Rows are points. The window is the flat piece filled in between its corners: a triangle in 3 columns, a solid with four corners in 4, and so on. A path goes straight from each point to the next, and from the last back to the first. List the points from which the path goes on through the window.
(in the rows, 128 means zero)

Window:
[[141 115 112 134]
 [ 58  86 107 125]
 [176 105 167 116]
 [198 165 185 108]]
Path:
(1): [134 125 121  84]
(2): [186 147 159  70]
(3): [179 151 190 166]
(4): [143 116 167 130]
(5): [154 117 131  75]
(6): [124  87 112  96]
(7): [126  88 153 156]
(8): [ 99 116 166 167]
(9): [145 124 116  68]
(10): [144 108 109 102]
(11): [153 123 153 169]
(12): [132 126 186 171]
Through the window after points: 2, 8, 10, 12

Window:
[[ 98  92 198 175 152 126]
 [224 218 124 131 125  92]
 [158 113 118 171 148 100]
 [ 84 125 103 177 131  90]
 [ 91  91 121  98  70 112]
 [124 133 123 139 169 112]]
Path:
(1): [145 155 102 151 123 152]
(2): [118 132 125 153 151 151]
(3): [119 106 173 150 157  67]
(4): [154 128 150 141 150  91]
(5): [168 143 115 172 120 161]
(6): [167 138 120 146 144 180]
(7): [167 139 140 127 142  79]
(8): [136 125 138 110 112  67]
(9): [135 147 107 133  96 153]
(10): [144 150 148 195 140 161]
(11): [121 126 142 172 170  75]
(12): [194 197 142 128 135  49]
(13): [212 200 102 145 116 154]
(14): [136 157 127 133 113 122]
(15): [134 141 137 115 140  36]
(16): [145 131 110 132 136  60]
Through the window after points: 2, 8, 12

Window:
[[151 172 152 106 143  81 142 105]
 [145 118 174  27 111 168 178 123]
 [ 91 179 111  82 136 112 208 115]
 [106 185 154 142 108 108 119 119]
 [159 105 139 184 127 161 158 109]
 [ 80 103 130 154  97  99 154 134]
 [167 112 117 137 151 172  94 123]
 [  7 112 122 138 193 132 149 129]]
Path:
(1): [ 94 118 137 148 166 137 136 173]
(2): [101 118 163 128 152  99 166 183]
(3): [118 153 129 112  89 130 158  42]
(4): [123 104 104 110 130 148 138  46]
(5): [124 130 153 125 167 136 146 167]
(6): [129 158 165 150 128 111 142 155]
(7): [106 142 132 144 113 131 137  98]
(8): [ 72 133 121 109 148 138 131  75]
(9): [105 131 152 118 151 113 163 153]
(10): [ 78 153 144 120 158 119 152 164]
(11): [ 72 138 123 110 133 107 136 100]
(12): [ 83 122 145 117 136 129 141  69]
Through the window after points: 6, 8

Window, 11 rows:
[[157 202 169 159 142 123  73 107 133  95 159]
 [167 150  46 170 121 217 159 136 149 163 166]
 [122 166  58 113 168  52 136  85 147 134 124]
 [ 65 119  70 109 165  96 143  91 144  92  68]
 [119 153  77 118  95 111 118 138  99 137  98]
 [122 151  76 130 131 103 190 132 143  82  84]
 [112 173 190 169 140 138 127 164 128 140 210]
 [183 163 100 100 117 220 165 128 141 163 154]
 [154 186 152 166  99  72  99  26 115 165 117]
 [151 109 186 162 141 126 106 194 158 119 188]
 [176 149  85 149 173 210 171 173 119 168 127]]
Path:
(1): [132 136 106 152 152 107 136 121 116 117 140]
(2): [117 182 114 135 126 120 115 153 180 141 116]
(3): [132 186 106 139 127 133 137 102 153 145 120]
(4): [148 154 100 150 120 123 138  88  83 141 135]
(5): [144 130  59 132 139 147 152 125  71  93 179]
(6): [117 158 109 129 126 135 133 174 163 149  93]
(7): [110 182 127 146 126 125 117 139 199 157 110]
(8): [155 129  89 164 150 132 155 133  66 114 150]
(9): [130 143 146 145 151 137 128 125 103 117 180]
(10): [113 183 145 158 130 119 119 153 176 136 134]
(11): [114 179 118 133 109 131 106 158 190 159 101]
(12): [171 139  77 133 131 148 171  91  66 108 151]
Through the window after points: 9, 11

Window:
[[177 103  73 193  86  97 218 167 156 159 113 126]
 [144 159 180 141  95 126 187 142 157 184 182 161]
 [152  93 138 135 185 164 145 158  93 170 141 109]
 [186 144 114 103 142 112 116 100 137 150  86 138]
 [168 165 159 125 146 118 141 131  92 105 124 134]
 [153 165 106 127 150 112 172 112 127 148 167 118]
 [139 130 130 144 121  83  97 140 170 110 123 116]
 [125 156 146  84 137 110 147 137 138 155  89 107]
 [132  81 128 150 203 112 140  68  67 114  87 102]
 [ 95  52 124 135 175 249  99 141 116  98  96 105]
 [125 174  95 148 130 120  87 132 132 157  84 132]
 [172 155 152 174 188 156 159 140 156 127 122 129]]
Path:
(1): [155 141 150 146 123 147 129 117 127 146 120  73]
(2): [131 132 125 156 185 124 167 160 133 127 135 180]
(3): [141 128 120 119 160 116 146 147 135 122 113 138]
(4): [172 132 120 161 126 150 107  79 121 159  85  71]
(5): [154 148 130 148 127 151 107 116 116 139  94  73]
(6): [116 138 104 127 157 108 125 142 141 145 106 178]
(7): [114 140 131 115 177 101 124 142 131 105 122 167]
(8): [177 144 160 160 140 192 136 103 128 170 130  71]
(9): [146 124 136 142 125 145 118 116 140 132 107  79]
(10): [129 125 124 108 169 131 135 150 132 133 108 166]
(11): [122 128 108 108 178 117 144 133 117 128 133 156]
(12): [158 128 143 157 143 149 147 115 110 160 100 101]
(13): [146 124 144 156 149 130 144 106 114 147 117  74]
(14): [145 134 135 107 163 113 150 136 102 115 116 189]
(15): [144  95 126 126 177 143 154 164 119 155 121 142]
(16): [160 129 145 151 159 157 130 121  96 156 143  81]
Through the window after points: 5, 9, 13, 15
